Every row gives one point. A path goes straight from each point to the next, and from the last back to the first. The post is the endless flat space through its rows: a point in 2 columns, a line in 3, a plane in 4, and so on, so that a path can go around it. How many times does the path go around the post? Going back the other way cancels.

Post (2 x 3):
[[ -1  37  -4]
 [-32  -7  10]]
Path:
[[-58  -6  20]
 [-13 -10  26]
 [ 16  34  -8]
 [-39 -28   9]
 [  9  32   1]
 [  7  45   6]
 [-24  32  -1]
 [-11  33 -10]
 [  2  30  -9]
 [-22 -18  18]
 [  0  44   7]
 [ 11  93 -26]
 [-22  14  -7]
 [ 16 -15   4]
 [ 27  53   2]
 [-12  74   1]
 [-57  26  -7]
 [-40  -1 -20]
 [ 34  12   2]
 [ -4 -12   6]
 [-13  24 -24]
 [-66 -21  11]]
Times around: 2

Post (5 x 6):
[[-27  28  21  -7 -36 -15]
 [-20  10 -22  16   7   3]
 [ 36   4  19  -2  20  28]
 [ 11 -59  23   0 -10  -2]
 [-34  28 -21  -8  -7 -13]]
Path:
[[-13  17 -41 -31  10  24]
 [-31  50   6   5  -5  29]
 [-24  -6  83 -24 -34 -32]
 [-31 -34   7   9 -14  -2]
 [-17  -9  54 -16 -17 -24]
 [ 38 -19  41   4   4  10]
 [-22  19  25  -4 -50 -15]
 [-21 -33  -9 -36 -23 -19]
 [  0 -17  23 -30  -4  -5]
 [-29  58  41  18 -19 -15]
 [ 34   3  77 -28 -55 -31]
 [ 27  13 -28  23  14  40]
 [ 40  -6   3  -4   9  20]
 [  3 -29 -29   5  10  -3]
 [ -4  26  25  -2 -41  11]
 [-30   3 -18  -4 -13  26]
 [ 28  28 -12 -20  -3  31]
 [-13  67  10 -43 -14  21]
 [-86  42 -52  34   8 -14]
 [-54  30 -33  21  26 -33]
 [-36  33  -4  -3  21  17]]
Times around: 2

Post (10 x 11):
[[  2  49  -7  42  -2  23  31 -19  -1  -3 -12]
 [  3 -30  10  15 -29  25  39 -47  49  83 -22]
 [ 16  30 -43  -5 -15 -13   4  -7  29   3  -8]
 [ -2  18   5  14 -19  10  37  32  46 -65 -38]
 [  5  53 -24   0 -24   1  -3  -6 -35 -24  12]
 [  4 -15 -34   1  21  -7  -7  18  17 -42   6]
 [ 11  12  -6  -9  47 -16 -11  34  19 -20  40]
 [-17  11 -30  19  -7 -24  -7  -7   4  18  19]
 [ 29  -5 -18 -16  29 -53 -29 -15   1   9  36]
 [ 71 -37   3  -2   1  -1 -18  52  35   0 -36]]
Path (27 x 11):
[[-16  31 -36  -4 -32  -5  -1   4 -39   4  20]
 [ -7  46 -32  11  -1   8  30  19  34  -4  37]
 [-18 -14  18  13   6   8   1 -13  -9 -54  54]
 [ -2   0 -50 -25 -20  -1 -34   2  23  37  -6]
 [-32  14 -24 -16 -17 -32 -11  14 -14  21  -3]
 [  7  44  14  23 -24   0  43  38  23  -8 -31]
 [  5  -1 -45 -35 -14 -25  16 -43  15 -48  27]
 [ 20  12  26   8 -37  -9  34  -6  60 -61 -10]
 [ -2  24  11  -3  -2  24   2   0  35 -26  25]
 [ -1 -18   4  34 -26 -23 -16  15  26  46  52]
 [ 19  12 -74  29  29 -24 -15  -5  23  47  21]
 [-66  32 -34 -11  20  -1  44  11  69  35  -5]
 [  2  46 -33  30  15  28  21 -54  30  -9 -65]
 [ 24  37  20  10 -18   2  -5 -16  16 -70 -35]
 [ 32  67 -34  25 -18  38  17  14  52  14   0]
 [  0  38  -2  18 -23  18  16 -19  56  28 -32]
 [ 27 -33  49  -9   6  27  26  38  35 -21 -51]
 [ 19   2 -21 -17  23  16  61  35  55 -52 -27]
 [ 16  13 -19  35  10 -10   3  30   9 -39  -1]
 [ 35   8 -11  27 -19 -55 -34  -6   4  61  36]
 [ 30 -12 -25  -8  12 -23   1   6   9  37  37]
 [ 21 -18  -6  -3 -14  11  14  35  -1 -37 -48]
 [  2  40 -30  10  28 -33 -33 -33 -12  17   2]
 [ 44 -30 -10 -24  -9  24 -31  -5   4   7 -10]
 [ 25 -10 -28   1  25 -30 -19  14  19 -55  30]
 [ 22  31   7  35   4   1  34   5  -9  38  23]
 [ 79 -11  -2   9  37  18   5   6  23  43 -29]]
Times around: 0

Post:
[[ 10 -28   3 -23  29 -27  24  21  -8  14 -22  -7  -3  -8]
 [-22  16   0  44  -4  49 -42 -29 -29  -2  -2 -15  -7 -23]
 [ 26 -28   1   9 -21  -4   0  21 -20 -37  21  12   3 -16]
 [ 17  -9  20  45  15  11   4  -9  14 -43  17 -21  10 -32]
 [ -8  19 -50 -28  18  -7  -8  -9 -15  33  15 -13 -40  54]
 [ 25 -25 -24  24  -1   2 -20  11 -18  19  -7   7  45   2]
 [-16  -1 -36   1   2  36   4 -45   7  -3  13 -16  -1 -31]
 [ 13   4  -6  -4  13 -24  -5 -44 -26  15  34  27 -13 -12]
 [  7  -3  -1 -34  -4 -14  12 -11  -4  50  45   4  17 -23]
 [ 25 -34 -10 -90  24 -30  -6  27 -20 -47  23 -15  14  60]
 [-26   2  13 -10 -19 -31  27 -18  -4   4  10  22  46   0]
 [  1  42  17 -38  15 -32  -1  42  10   7   1  33 -31   4]
 [-37 -26  14   8  25  11  34  -9 -12  -2   6  21  35   4]]
Path, 28 rows:
[[ 17  40 -22  -7  33  -1 -18 -25   6 -32   1  19 -17 -16]
 [ 40  16  56 -21 -14  -3 -37 -15  -4   9  22 -23  23 -19]
 [ -9  -2  33 -16   0  19   3   2  22 -25  36  -4  34 -16]
 [ 12 -32 -36  28 -12  -6 -12  51  15  16 -14  -6  -2  44]
 [  3 -23 -20 -89  26 -26  -7 -10  11  22  28 -13   5 -41]
 [  5  11   7  -7 -35 -41   6  35 -13 -10  21 -20   3  -6]
 [ -8  11 -24 -35  26   1   2 -37 -17  30 -11  17  82   7]
 [-53  -8  -1 -54   2  50  -1 -60 -32   7  61  27  18  35]
 [ 36 -43 -30  34 -12   3 -12 -46  -1 -24  35  16  28   3]
 [-24 -44 -22 -51  22  -9  20 -22 -45  -9  36  44 -18  20]
 [ 27 -14  21  -7 -12 -60 -14 -34 -21 -19  59  44  -7  19]
 [  3 -30  -5  -7  21 -64 -35  21 -23  -9 -35 -35  15  43]
 [-35  41  19 -29 -10 -15 -19  46 -40  22  39  49 -20   4]
 [ 49  -5 -38  -7   2  23   8  38  -9  -3  10   9  12 -26]
 [  6  35 -34  15   5  57 -41  18 -19  37 -46  -4 -87  22]
 [-14 -29  40 -27  44 -13  21  61  31  27 -37  42  13  -9]
 [ -1 -11  -5 -58  22 -25  15  -8  15 -24  37  -2  -1   0]
 [ 37 -28 -71  -4 -23 -38  18   5   5 -49  -8 -62  12  37]
 [ 12   2 -59 -16 -60 -13 -20 -25 -65  55 -15 -49  12  11]
 [ 41 -14 -11 -42 -13   1 -12  18 -14   7 -23  10  33   1]
 [ 20   2   5  29  39 -29  26  -7  55  19 -11  -9  23   0]
 [-16 -27 -15 -13 -24   2 -14  12 -16  32  34  27  -3 -42]
 [-29 -14 -18 -28 -26   8 -60  29 -53   5 -10  32 -32  46]
 [ 34 -32   9   7   1  -4 -23  -7   1   4 -35 -17  48   6]
 [  5 -54   6 -31  13  51  11  -5 -64  38  15  35  10 -29]
 [-68  54  27 -72  -2 -43  20 -58   3  -7  25  25 -39  40]
 [  5   9   9  24 -15 -14 -30  18  -8  -3   9  53  20 -14]
 [-34 -21 -32 -39  -2  20  21 -43  11 -57  43  31  78 -23]]
Times around: 4

Post, 17 rows:
[[-16  12   7  30 -35  32   6 -11 -14 -16 -15   1 -29   7 -18 -21  28  29]
 [-51  13  -2  22 -21  -7 -20 -37  -8 -26  -2   3  -9   1  39  -2 -30  30]
 [ 39   7 -53 -32  59  14 -28 -16  12   4  15 -19  -6  15  -9   9  31  15]
 [-24  19   4 -27  -3 -50  57 -23 -21  24  33   9 -32 -16  54  -7  -7 -12]
 [-38  16 -13  14 -18   6  10  16 -21   5  57  22 -38 -10  24   3 -37  10]
 [  5  -8  16   4  14  41  14   1  17 -18  -3  11  10  45 -42  44  15  23]
 [-18  -5 -24  31 -48  -2  15 -16 -19 -24  16  32  11 -14  11 -11  12  31]
 [ 14 -16  28 -18  23   4 -19  -2  26 -13  21  -3  23  16  -3 -20  -4   2]
 [ 30 -16   7 -36  20  12 -19  -5  20 -27  -8   7 -33  53 -23  17  23  10]
 [  3   7  13 -13  15   3 -17  23 -20 -10 -22  21  -1   5 -22   9  17  -1]
 [-49  39 -43 -35 -39  -6  12   0   0 -28  -1  14 -23 -34  12 -20 -37  10]
 [ 35 -14  19   3  10  30   5   2   4 -48  -2  -5  -8 -15  -2  33  17   5]
 [  0 -34  -3 -26  51   0   1 -19 -18 -24   9 -14  -7  15 -15  -9  19 -20]
 [ -4   2  18 -18  -5  23 -22  -4  11 -25  13   4 -23  -5 -61  40  33  21]
 [-16  16 -35 -41 -46 -16 -25 -19 -16  23  54 -12   3   6  43 -19 -28 -47]
 [ -2 -14 -67 -30  -5 -60  -7  12 -11  15  40 -47   7  -4  24 -33 -37 -23]
 [ 38 -16   6  11  25   4  -4 -10  26  -6 -19  24 -11 -10 -47   5   7 -10]]
Path (30 x 18):
[[-22   6  10 -11 -27  25  -9  52  10  33  30  62 -14  15 -84  22  22   6]
 [-21 -20 -27 -35  41  -5  -7  15 -21 -53 -20 -16 -15  10 -28 -14  54   2]
 [-20  22  54  18 -27  26   0 -25   8  -1  58  -4 -37  28  -4  40  12  11]
 [-16  18  24 -16 -40  16  35 -20 -48 -25  44 -30 -36  24  34 -12   6  -8]
 [-12  30  15 -13 -44   5  21 -22 -29 -11  -2  22   8  56  56  12   2 -14]
 [  1  35  -7 -21   5  -4  -6 -17 -33  26  30  31 -13 -48 -10  29  57 -37]
 [-19 -61  -4   4  31  15   3 -24  12 -62   7 -25  33   1 -21  35  15   7]
 [ 12 -29 -40  -8  29 -19  59  32  62  -2  12  22  16 -24 -55  -9 -17 -28]
 [-19 -18  18   5  18 -16 -56 -39 -22 -51   6 -39 -33  41  41 -20   6 -16]
 [-12  -5 -45 -28 -16 -41  -9 -35  -5 -22   8 -10 -23 -20 -16 -48  10  -7]
 [-28   3 -12  16  13  12 -42  38 -13 -37  25 -23 -32  -7   9  17 -53 -17]
 [-48  -6 -26   4  25  74  -2  39 -19 -11  21  35 -62  72  -7   9   8  -6]
 [ 47 -42 -34   3  19  -3  15 -18   9 -15   7  -9   8  32  27 -33  36  36]
 [-16  22 -18 -14 -24 -61  13  28 -20  50   2  -7 -13  -8  32 -63 -12 -19]
 [-38   4 -50  39  -5  45 -27  -4  41 -21   1 -13   6  23 -40  56 -19  69]
 [ 20 -51 -11 -15  42 -15  41  29   7 -42  -5 -38 -24 -30 -15  -1 -13  -1]
 [-17 -18  25 -12 -14  57 -58 -95  -3 -17  54  -7 -37  15  65  -3  -2   2]
 [-19  11  65 -56  19  34 -82 -48  32 -43  11   9  -8  49  -8  46 -11  15]
 [  6  39 -20   9 -22  -2 -10  24  -7   0  17  43 -25 -16 -24  32 -34  -1]
 [ 13 -18  -4   3   6 -18  28  28   7 -37  17  30   5 -29 -32   3  25  25]
 [  8 -49  15  18  -6 -11 -15 -36   7   7  49 -11  13  11  28 -60  13 -36]
 [ 13 -58  -8  -1  43 -16  38   7  -8 -21 -11   5  38  27   4 -16  18  14]
 [-12 -16   9  -5  10  21 -12  19  18 -43  13   6 -12 -80 -31  13   5  -5]
 [ -5 -14 -54  -2  -4   3  18   9   8 -62   6   9 -27 -66 -24  21   1 -35]
 [-38 -13   8  42  13   3 -11 -39 -25  -6   4   5  -4 -20  29 -52  13   6]
 [ -9  11 -59 -53 -50  86 -57 -38 -18 -23  62 -39  11   9  35 -19  39  27]
 [  4 -16  26 -10 -38 -74  29  32 -24  -8 -20  61  24 -11   6   0 -37 -17]
 [ 50  21 -59  -5 -12 -37  22 -13   7  32  49 -35 -54  -1 -39  16   7  -9]
 [  1   5 -10  -5  62   1 -34   5  18 -75 -17 -13  31 -50  10 -36  18  16]
 [-21  -6  23  11 -37  26  -7   3   9 -21  -5  15  19  52  23   2  11 -14]]
Times around: 2

Post:
[[-35  11 -27  51   6  25  28  35  -9  -2   0 -29  -6 -41 -31   2 -15  -5]
 [-57  -4  32   3  21  -4 -16  35   8   9  30  -3  34 -22 -22  -5  21  21]
 [ 10   0  25 -71  42  40 -42  40 -18 -33   2  23  20   0  10 -70   3 -13]
 [-13  -7 -42   3  25  17  23 -10  31   2   3   0 -24  20  13  13  12  41]
 [-46 -12  -9 -26 -14 -14  32  14 -11  31  -5  40 -24   7  71   5 -33  -8]
 [ -9  -5   2 -14  -4   5  16   8 -37  16  17  -3  10 -13 -29   6  -4  -7]
 [ -9  23  -8  26 -19  -9  30 -11   6 -34 -17   1 -25 -54 -28 -22  12  -4]
 [-16   7   0  12 -11  17  14  22 -13  -7  -4 -17  -4  -7  20 -19  25  -9]
 [ 42  -4  13  20 -32  13  -4   5  17  60  -3  -8  -6  22  -9   8 -68 -15]
 [-21 -25 -14 -22 -40  -5  -5   8  27 -41  15 -35   9   0   2  -1   7  51]
 [-23 -10  -8  31  10 -27  13 -16  -1 -10  -6   7  20  -8 -15  -4  -2 -41]
 [-17   5 -14  14   8 -10  15  11  -2  -5  15 -24  37  -5  10  10  -8   8]
 [ -4  -8   0 -22  32  33  30  43 -15   8  -1 -15 -18 -25  22  28   1  13]
 [  8 -16  -8  15  30  -2  26  -2 -13  21 -22   7   0  -6 -12  -1  -7  28]
 [-16 -33 -29 -19   7  -4  28   5  36  29   5   9   2 -12  27 -21  10  30]
 [ -1 -14  -7 -21  44 -23  16  20 -16 -24  12  -3   2  16  16 -38 -12  -6]
 [-19  -5 -30  -6  -5 -23  -9  -1   3  -4  -8 -14  -8 -22 -17   2  14  17]]
Path:
[[-34   7  75 -64  36  35 -21  52  24  -1  17  -3  29  28  35   8  36  68]
 [-56  -8  13 -16   5  25   5   7  45   1  14   5  12 -43  19 -33  43 -18]
 [-21 -17   2  60  32   0   1 -15  38  51  18  -2  40 -37 -33  27   6 -29]
 [-22  14  53  50 -23  33  21  -2  -9  19   2  30 -23  22  19  -8  43 -12]
 [ -7 -12  24  13  26  -1 -21  34  16  38   9  28   9  -4 -18 -15  33  21]
 [ 31  -4  -4  -6  49   4 -48  60 -50  -4 -25 -27 -22 -29  -1   9 -18  11]
 [ -6 -35 -20 -14 -19  31   8  10  19 -12   1 -38  -7  13  50 -39  10  77]
 [-28  12   5  65 -25 -23   0 -20  30  23  -4 -18  -2   4 -17  12   4 -25]
 [-32  -5  26  -8  32   4  -7  20   8  20  28  18  35  19 -41  -4  -5   8]
 [-12 -26 -34 -15 -36  -6   3  -1  17   5   5 -25 -14 -17 -43  48  31  37]
 [-14 -34  -6 -23  39  24  -3  71 -57  14   4 -17  22  21  38   5 -27  17]
 [ 22 -37  -1 -23  39  -2  31  17 -21  -1   5 -13 -16 -44 -50  -6  -9  71]
 [  2 -25  25 -18   1  34  18 -11  43  -9  10 -32   2  16  -4 -28   7  66]
 [  1   8   9 -11  73  24  19 -16 -17 -20  -6  25  40  13 -21  -9 -29 -12]
 [-53   4 -20   0   2  33  36  13 -14 -30 -24   5 -49  -8  26 -12  -4   6]
 [-23 -29  -2  44 -48 -22  24 -19  34   4  -4 -10  -2 -43 -24 -52  -4 -16]
 [ -9  -1   9  27  19  59  10  13  -3  10   0  22  -2  34  40 -34  18  -7]
 [  0 -24 -17  18 -30  28  -6  35  31  19 -12   6  33  -3  21 -15  -9  35]
 [ 33 -26 -42  -1  -8  44   4  31  26  -4 -11  -6  11 -17  -7 -81 -41  67]
 [-27   7  13  16  57  37  -1   4  -9 -11 -23  47  11  10  33 -34  10  -9]
 [-41  21  11 -12 -11 -10  11  -3 -39   8  23   3  27  15   4 -12 -79 -43]
 [ -7  -7  30   5  44  29  16  -6  17 -13  -8  28  13   2 -36 -21   7  30]
 [-14  -4 -23 -31   0 -31  13  19   0  46 -19  26  15  -7  70  30  -4 -36]
 [ -1   9  31  41  62  29  43  55   8  11  16  -5  -2 -51 -29   8  36  45]
 [ 18   0 -25  -7  20  21   5  33  32  -7  14 -40 -51 -25  37  14  48  48]
 [-49   7  -9  25  -9  23  29   2 -10 -31 -26 -14 -45 -31  19  13   3  54]
 [-20  -8  34 -10  14  12 -19  24  24  26  10  -2  49 -33 -14 -21   6  -3]
 [-20  23 -15  24  16 -20  40  -2 -29  18  23  15 -44  27  18 -54 -72 -43]
 [ 18 -59   3  -2  17  12  32  21 -17  19  25 -68  12 -35 -31  54  45  95]
 [ 33 -31 -30  16  28   0  39  24  51   4 -43  21 -30 -20  36 -47  16  46]
 [-27  19 -21  12 -43 -54   7 -23  62 -47  -7  13 -24  -3 -15   0 -19  15]]
Times around: 1

Post:
[[ 34  10  -9  -1   3  21  36 -13   1 -10  38   8  -8 -20 -22 -16   4 -17]
 [ 33   0  -6  18   2 -20 -10 -30   5 -34  26  24 -48  29  22  22   3 -14]
 [-28   3   1  22  10 -28  11 -17   8 -15  50  11 -15  27 -10  13  21   4]
 [ 30   4  -5  -1  15 -44 -15  45  -5 -14  32 -43  26   0  32  32 -15 -27]
 [ 40  14 -40  47  -4 -49  17 -12  17 -24  32 -25  -5  30   2  14   5  11]
 [ -6  -5  20  21  -6 -29 -31   9 -26  -3 -16  -1 -43 -44  -3  -7   0  -4]
 [-15   9   0  22   3 -57   3 -21  21  12   7  12  35   1  -3  45  24 -24]
 [ 46  -3  -8  -3  17  34  68  33  25  10  -4  18 -28  10  -9  -7  23  30]
 [ 24  -2   4  -2 -29  28 -18  -7 -11  17  20 -41  12  16  16  10 -18   7]
 [-18 -31 -34  -2  14 -52   3   3  -5  -9   9  20  29   1   4  27  -2  -7]
 [ 36  -1  13  17   0  11 -29  -3 -46  43 -18 -13 -16  17   0 -22  26   0]
 [ 46 -11 -16  -6 -30 -44 -20  65 -23 -22  -3  40  44  27 -43   9 -29   6]
 [ 18  15 -14 -20 -12 -39   6  13  10   5  14   6 -30   8  -5  19  35 -28]
 [  5  15  -4  14   1 -15  49  -1  10 -11 -14   9 -12  22  -7  -9   2 -24]
 [  8 -15  -5  14  -7 -31 -58  49 -34  24  -5   5  -7 -38  93 -10  26 -13]
 [-35  43 -21  17  17 -55  -1 -18 -51  40 -29  44  40  14 -26  57  21  17]
 [  4   5 -33  24   3  -7  10  26   9 -20  -5  -2  -6  21  -6  22  20 -20]]
Path, 22 rows:
[[-65 -53  46  18  23 -81   1  19 -28 -28 -22  26  -9 -32 -30  15 -30  59]
 [  2 -51  -8  38 -13 -67 -11  60  -1  15  13  26  34   8  10  14  19  19]
 [ -2 -20  28  -9  50 -94 -21  55 -27  17  29   3  18  -3  11  24 -13  19]
 [ 43   4  -9  36  36   3  39 -13  17  27 -18  17  21  33  -3 -30  21  19]
 [-56   0   6 -11 -44 -33 -70  22 -42 -39 -32  49 -19  -4  24  41 -31 -15]
 [-27  16 -58  39  -1 -32  51   4   3   9  -2 -25 -34 -20 -11  19  37  56]
 [-18 -27  17  -4  31 -21  12  34  -3  12  -1 -41   3  45  40  42 -33 -15]
 [ 50  13 -45  31   0   5  23 -31  -7  23 -24 -20  33  21 -51   4 -25  23]
 [ 52 -11 -29 -32   5 -28  22 -13  43  17  -3  27  15  21  64  37  27   5]
 [ -3  12 -11   0 -51 -25  13 -19  12 -35  -6  17   4   7 -46  24  24 -30]
 [ 26 -40 -27  32  -8 -57 -27  11 -26  35   4 -27  55 -16  30  41  -5 -20]
 [ 24 -13 -21  42  28 -54 -12  17  -7  -2   7  12  -9  31 -36  24 -14  12]
 [ 68  12  12  11   5 -54 -26  45 -37  30 -21  -3 -32 -16  14 -40   3  33]
 [ 44  30 -11 -17 -25 -72   9  35  -1 -22  -2  59  19   2 -28  25  23   8]
 [ 48  29  12  45 -19 -51  43  17  48 -18   4  -2   4  13  -8  51   5  11]
 [ 31 -18 -12   7  49 -17  31  31  -5  15  -9 -25  15 -29 -15  26  -5 -34]
 [-34  18  -9   8 -13 -34  18 -16 -13  26 -37  29 -72 -19   0 -28  24   3]
 [ -9 -29  -3 -19  22 -32  -2  32 -11  -7   8  10 -40 -29 -17 -37  27  42]
 [-11 -14  32   8   8 -52  20  17 -63  23   8 -35  10 -64 -22 -35   8   8]
 [  6  31 -11   4 -24 -16  69   0  49  19  73  65  13 -58  14   8  15  -2]
 [ 36 -21 -41  10  53 -26 -23 -18   1  21  45 -20 -22  91 -28  19  37 -32]
 [-71 -19 -41  18 -18 -40 -25 -63   4   4 -31   4  -2  12  25 -16  59 -13]]
Times around: 5

Post, 17 rows:
[[  3   9 -48 -32  13   1  22  36 -21 -18   0   4 -23 -23  45   7   6 -12]
 [-45  25  49 -33 -20 -10   4  11   2   9 -26 -37 -29 -41  -6  19   1  -7]
 [ 24  40  -6 -15 -27 -26   6 -24  20   5 -13 -41 -22 -22 -19  12 -11  -1]
 [-11  18 -68 -35 -27  -6  10  31   8 -32  40  -4 -43  31 -11  25 -17 -13]
 [-21  14  22  15  23 -32 -15  46   2 -51 -63   9 -17 -25  36  24  37 -28]
 [ -2   6 -31  -4 -15 -37  12  24 -27 -27  -2  29 -37  -5  29  21 -33 -36]
 [ 22 -13  20  -3  -1   6 -33 -33  13  -4 -15 -29 -23  -7 -52  -7 -22   3]
 [-35  44  28   6  -7 -41   7  41  39  -5 -43 -20 -14 -62 -13 -16 -17  -6]
 [ 19  49  16  -9  10  -3 -29 -17   1  -9  11 -10 -17   4 -25 -11 -11 -27]
 [-37  11  -1  22   8 -55 -16  43 -39 -24 -33  -9  28 -12  21  -3  12 -18]
 [ 10  -9   0  31 -33  21 -51  -8   5  -3  15  20   8  45   5   5  -1   5]
 [-47   0  28  40  54 -34  -7  31 -23 -29 -20  52  23 -19  35  36  15  17]
 [ 27  35  18 -30  -4   6   5  13  33  39 -29 -37 -32   8 -50   3 -45 -17]
 [ -8  27  13   2   7 -12  -3 -23  29  18 -30 -42 -45   5   4 -29 -31   7]
 [-21 -44  -6  11   4 -20 -18 -15  24   1  11  51  18  53  48   8  34 -40]
 [ 14  32  24   3 -16 -16   6  19 -13  27 -20 -58 -68 -31 -66 -17   8   4]
 [-12 -10 -30  46   6  33  10 -25   5 -43   5  46  16  52  34  24  13 -54]]
Path (25 x 18):
[[ -5   3  43  -7   0  -6 -13   2  21 -19 -47  12 -34   6  93   6  33  14]
 [ 18  -6  -9  51   1 -34  19 -24  49 -13   5   8 -16  52 -51  21 -34 -13]
 [-44  38   3  26   5   2  -1   4  -2  13  21  -3  40  20  -3  15  -9  -3]
 [  2   8 -66  25 -42  39  22  46  40 -39  13   8 -51  -3 -53  27   3   0]
 [ 18   4 -45  47 -25  26 -16   4 -18 -35 -23  -8  20 -26  -3  15 -17 -11]
 [-17 -15  13 -13   8   4 -24  39  13 -30 -22  -5  12  44  45  68  20  -7]
 [ -6 -16   5   0  -6   3  11  15 -42   3   6   3   4 -32   1  31 -10  38]
 [-31 -30 -23  41 -41 -46   5  -3 -17 -23 -10   2  15  25   9 -30  26 -24]
 [-28  -2 -53  38 -16  -4   3  19 -16 -31  23 -58   1  69  24 -34 -20  -7]
 [-11  12  -7  18  16 -25  -9 -25 -20  -7 -24 -40   6 -44  20  -5   8 -10]
 [-23  90   9 -59 -21  29 -36  32   2   3 -15 -33  20 -42  -4  19 -47 -24]
 [-20 -20   9 -10 -25 -23 -19  47   3  25 -56  24 -34  32  23  -5  47 -12]
 [-77  19 -30  -3 -27  49  17  65  40 -24  41  -4 -11  27   5 -10 -27  30]
 [-44 -19   4  19  24 -79  -1  -2 -59   1   6 -29  18 -17  16   5  30  13]
 [ -1  28 -21  -8  21 -31 -31  23  54  35  -8   1  46  -4  25  -8 -15  -6]
 [-44  67  20   6  32 -21  21  55   7  49 -69   3 -23 -23  34 -10 -11   3]
 [-17  37 -20 -33 -29  18  38  -8  -9 -20  13   2  -2 -49  59  11 -22   0]
 [-49 -18  -6  -7  18  15  14  21  64  -7   8 -32  28  43  -6  -7 -20  -1]
 [ 37  13 -20  -7  18 -13 -26 -10 -73 -18  10 -16  -9 -35  -2  -3  -8 -27]
 [-23 -52 -43   9 -22  23  24   1  15   2 -20  49 -63  -1  72  23 -43  11]
 [  3  22   1 -58  10 -44  20  -4 -20   0 -26  -2 -14 -18 -38  -6 -55 -38]
 [ 27  18 -27   4   1 -93 -17   0  14 -12 -23 -30   0  -4   9 -44 -48   9]
 [-30  50  46  14  14 -14 -12   9  -1  -5   3 -21 -26   9 -14  16  -3  -9]
 [ -1  15 -33  42  50  23  47  24 -21  20  -7  10 -24 -50  14  17  22  -3]
 [-26  64  37  42  27 -54  -2 -46 -33 -11 -22 -17 -15 -20 -30   4  18  14]]
Times around: 4
